Every row gives one point. Examples show where two turns around zero, p and q, send a point. Where does a point land after both, in the order given? Backwards means that the second turn is done in reverse. Each puzzle has new turns, and all numbers are rounded.

Turn p:
[ 0.43  0.65 -0.35] => [ 0.54 -0.04  0.66]
[-0.23 -0.46 -0.29] => [ 0.11  0.26 -0.52]
[-0.13 -0.29  0.53] => [-0.52 -0.23 -0.24]
[ 0.31  0.20 -0.10] => [ 0.26 -0.16  0.23]
[-0.37 -0.10  0.22] => [-0.39  0.17 -0.13]
Turn q:
[-0.11  0.41  0.22] => [0.28 0.25 0.29]
[ 0.33 -0.55 -0.70] => [-0.21 -0.64 -0.67]
[ 0.10 -0.09  0.43] => [-0.25  0.03  0.37]
[-0.06  0.72  0.32] => [0.53 0.30 0.51]
[-0.15 -0.17 -0.06] => [-0.14  0.09 -0.17]
[-0.11 -0.32 -0.21] => [-0.21 -0.03 -0.34]
Where do these land?
q, then p backwards: [ 0.17  0.33 -0.48] => [ 0.45 -0.26 -0.31]
q, then p: [-0.27  0.15 -0.08] => [ 0.19 -0.02  0.26]
p, then q: [0.05 0.24 0.31] => [-0.27  0.27  0.09]
p, then q: [ 0.51  0.22 -0.42] => [-0.21 -0.53  0.40]
p, then q: [ 0.04 -0.25  0.17] => [-0.07  0.01 -0.30]
q, then p: [-0.49 -0.69  0.50] => [-0.45  0.80  0.34]

Turn p:
[ 0.04 -0.01  0.03  0.15] => [-0.07  0.10  0.10 -0.03]
[-0.48  0.66 -1.16  0.19] => [ 0.51  0.93 -0.93 -0.24]
[ 0.33 -0.02  0.24 -0.22] => [ 0.16 -0.32  0.30  0.00]
[0.06 0.17 0.04 0.02] => [ 0.07  0.01  0.05 -0.17]
[ 0.34 -0.45  0.09  0.24] => [-0.15  0.09  0.47  0.36]
[-0.02 -0.37  0.24 -0.31] => [-0.13 -0.43  0.04  0.30]
[-0.26  0.02  0.53 -0.07] => [-0.39 -0.39 -0.01 -0.23]
Turn q:
[-1.03 -0.06 -0.08 -0.28] => [ 0.52 -0.76  0.55 -0.09]
[0.34 0.05 0.15 0.14] => [-0.10  0.33 -0.19 -0.05]
[ 0.34 -0.03 -0.28 -0.16] => [-0.42 -0.04 -0.14  0.15]
[ 0.37  0.34 -0.03 -0.19] => [-0.47  0.20  0.07 -0.16]
[-0.16 -0.18  0.14  1.01] => [ 0.75  0.56 -0.08  0.47]
[-0.28 -0.05  0.00 -0.17] => [ 0.11 -0.28  0.12 -0.08]
[ 0.42 -0.07  0.11 -0.35] => [-0.39 -0.02 -0.32 -0.25]
Where do these land?
q, then p: [-0.44 -0.26 -0.19 -0.32] => [-0.24 -0.08  0.26  0.52]
q, then p: [-0.04  0.58 -0.30 -0.01] => [-0.45 -0.27  0.00 -0.39]
p, then q: [ 1.07 -0.27 -0.07  0.17] => [ 0.24  0.82 -0.37 -0.62]
q, then p: [-0.49 -0.18  0.12  0.23] => [ 0.17 -0.02  0.54  0.13]
q, then p: [ 0.34 -0.03  0.23 -0.09] => [ 0.23  0.01 -0.35 -0.02]
p, then q: [-0.44  0.16  0.22  0.03] => [-0.02 -0.48  0.17  0.10]
